Each row of a before or after table is a point. One or more steps were done to the points. Then noise was added and the rows were shuffled. The steps act on columns, c1 being the first. What was done? A step turns or swaps two columns, mirrors them in a line or flattens them onto one, adds a multiple of one to another, or multiplies or shifts one. Angles are multiples of 10 degrees, from the lower column toward the higher: turns from -170 to 170, lines from 10 to 170 but not 90. Use the fewest steps. Two steps may share a column if one is a turn and the other turns, adds or multiplies; they go together, in the order done. Otherwise the lowest column goes first.
(in the rows, 128 means zero)

Before (11 x 2):
[[ 98 120]
 [132 134]
 [126 105]
 [107 111]
 [164  74]
 [113 127]
 [151  69]
 [116 115]
 [130  96]
 [170  76]
 [137 147]]
After (11 x 2):
[[135 142]
 [123 155]
 [100 142]
 [ 65 138]
 [ 64 124]
 [137 158]
 [123 145]
 [109 142]
 [141 111]
 [ 61 118]
 [131 122]]
Steps: turn c1 and c2 by -120 degrees

Before (9 x 6):
[[141 139 129 107 160 130]
 [148 145 129 149 137 108]
 [103 139 140  84 105 101]
 [ 91   7 111  94 108 100]
 [ 93 126 124 141 111 158]
 [110 126  55 143 119  99]
 [137 138 104 117 110 112]
 [170 143 118  88 133 104]
 [153 112 142 138 127 170]]
After (9 x 6):
[[153 104 121 181 128 130]
 [154 106 130 115 135 131]
 [ 95 104 134 160 116 137]
 [133 118 128 151 149 129]
 [ 87 232 115 146 113 162]
 [139 111 104 139 115 134]
 [103 136 125 102 118 111]
 [117 131  51 105 123 140]
 [156 156 142 125 128 115]]
Steps: mirror c1 and c4 in the line at 10 degrees; turn c2 and c6 by -160 degrees; multiply c6 by 0.4; multiply c5 by 0.7

Before (10 x 11):
[[120 153 144 170  95 163 100 121 137 116 103]
 [147 167  87  74 117 125 133 131 127  78 131]
 [116 132 150 139 104 159 157 134 137 148 121]
 [191 118 158 142 144  97 111  67 130 124 173]
 [ 89 145 140 123 136 154 135 108 103 124 114]
 [107 161 120 147 106 109 130 127 115 125 115]
 [162  85 133 164 138 114 110  93 147 110 196]
 [121 181 101 148 134 158 133 137 142 127 119]
 [163 150 150 117 155  83  98 130 154  72 145]
 [149 164  84  98 134 141 138 173  91  94 106]]
After (10 x 11):
[[114 160 142 125 103 137 159 134 151 145 114]
 [142 123 106 120 115 165 136 130 126  78 181]
 [147 146  98 102 133 162 135 170  41  93 155]
 [162 112 139 201 141  85 113  92 176 109 101]
 [ 93 157 141 113 135 147 134 106  65 126 137]
 [186  97 155 172 148 123 107  70 135 126 118]
 [169  80 163 145 156 151  98 130 196  73 140]
 [104 108 121 119 110 155 123 128  95 122 108]
 [120 161 106 125 132 182 135 143 164 130 106]
 [120 168 148 106  95 154 101 122 147 119  83]]
Steps: swap c2 and c6; add -0.3 times c10 to c3; turn c4 and c11 by -80 degrees; multiply c9 by 2.5

Before (14 x 18):
[[161 107  97 145 146  97 131 168 148  48 132 119 134 149 149 127 141  95]
 [109 144  79 153 141 132 118 172 133  54 171  89 152 152 157 129 131 121]
 [108 145 116 103 127 124  97 141 141 126 109  97  74 111 104 116 138 170]
 [ 97 134 150 175 130 135 120 155 139 118 106 127  86 103 106 103 146 201]
 [171 125 125 130 151 156 108 195 116 124 131 165 184 139 119 118  79 181]
 [141 101 157 118 163 112  89 180 106 102 176 161 172 133 131 134 107 185]
 [125 124 131 154 147 152 116 111  92 131 131 107  82 103 100  97 138 163]
 [ 61 122 137 139 156 130 129 112 126 149  88 120  90 132 104 104 124 167]
 [ 97 113 128 140 118 137 103  88 145 106  97 117 111  86 109  96 113 188]
 [ 72 121 106 135 150 137 138 144 109 131 113 125 107  58  85 131 142 167]
 [129  80  79 138 136 159 111 186 128  40 148 116 123 165 164 162 137 120]
 [ 87 143 132 148 160 156  87 117 152 126 122 155  88  96  77 114 129 157]
 [ 97 133 145 120 157 162 155 113 160  93 120  96  83 105  98 116 136 168]
 [169 150 155 133 133 134 101 155  99 111 134 181 188 146 137 176 110 183]]
After (14 x 18):
[[ 99 113 131  96 119 111 106 106 118 108 101 153 134 145  90  84 115 189]
 [107 144 134  89 127 125  98 103 116 125 119 111 130 113 138 131 143 168]
 [161 107 155 141 146 143 133 152  95  48 131 139 126 110 166 114 152  92]
 [ 85 140 125 125 160  94  85  79 119 126 133 148 132 168 117 124 125 158]
 [ 99 137 103 126 133 115 117 108 125 118 115 177 135 143 153 107 139 200]
 [165 150 104 175 127 133 101 138 161 111 125 119 127 157 154 192 100 186]
 [107 141 172 128 141 119 118 157 125  53 165 156 120  81 172 139 147 121]
 [ 98 131 113  88 152  81 156  96 117  95 129 135 129 120 114 116 131 167]
 [ 73 122 141  77 151 130 135  84 149 130 116 157 132 171 147 125 151 165]
 [129  79 171 154 138 100 110 165 144  39 150 131 125  98 191 130 152 122]
 [126 126 124 104 148 124 114 100 169 129 137 163 130 128 112  98 137 166]
 [ 63 123 123 129 153 131 132 104 128 149  96 140 136 119 112  97 122 169]
 [170 126 148 161 152 113 103 121 152 127 123 122 131 148 195 116  81 181]
 [144  99 111 150 162 152  87 134 142 105 167 111 119 150 177 117  97 185]]
Steps: add 0.7 times c2 to c16; mirror c3 and c17 in the line at 100 degrees; turn c12 and c14 by 130 degrees; turn c4 and c12 by 70 degrees; turn c6 and c9 by 150 degrees; swap c8 and c15; flatten c11 and c13 onto the line at 170 degrees
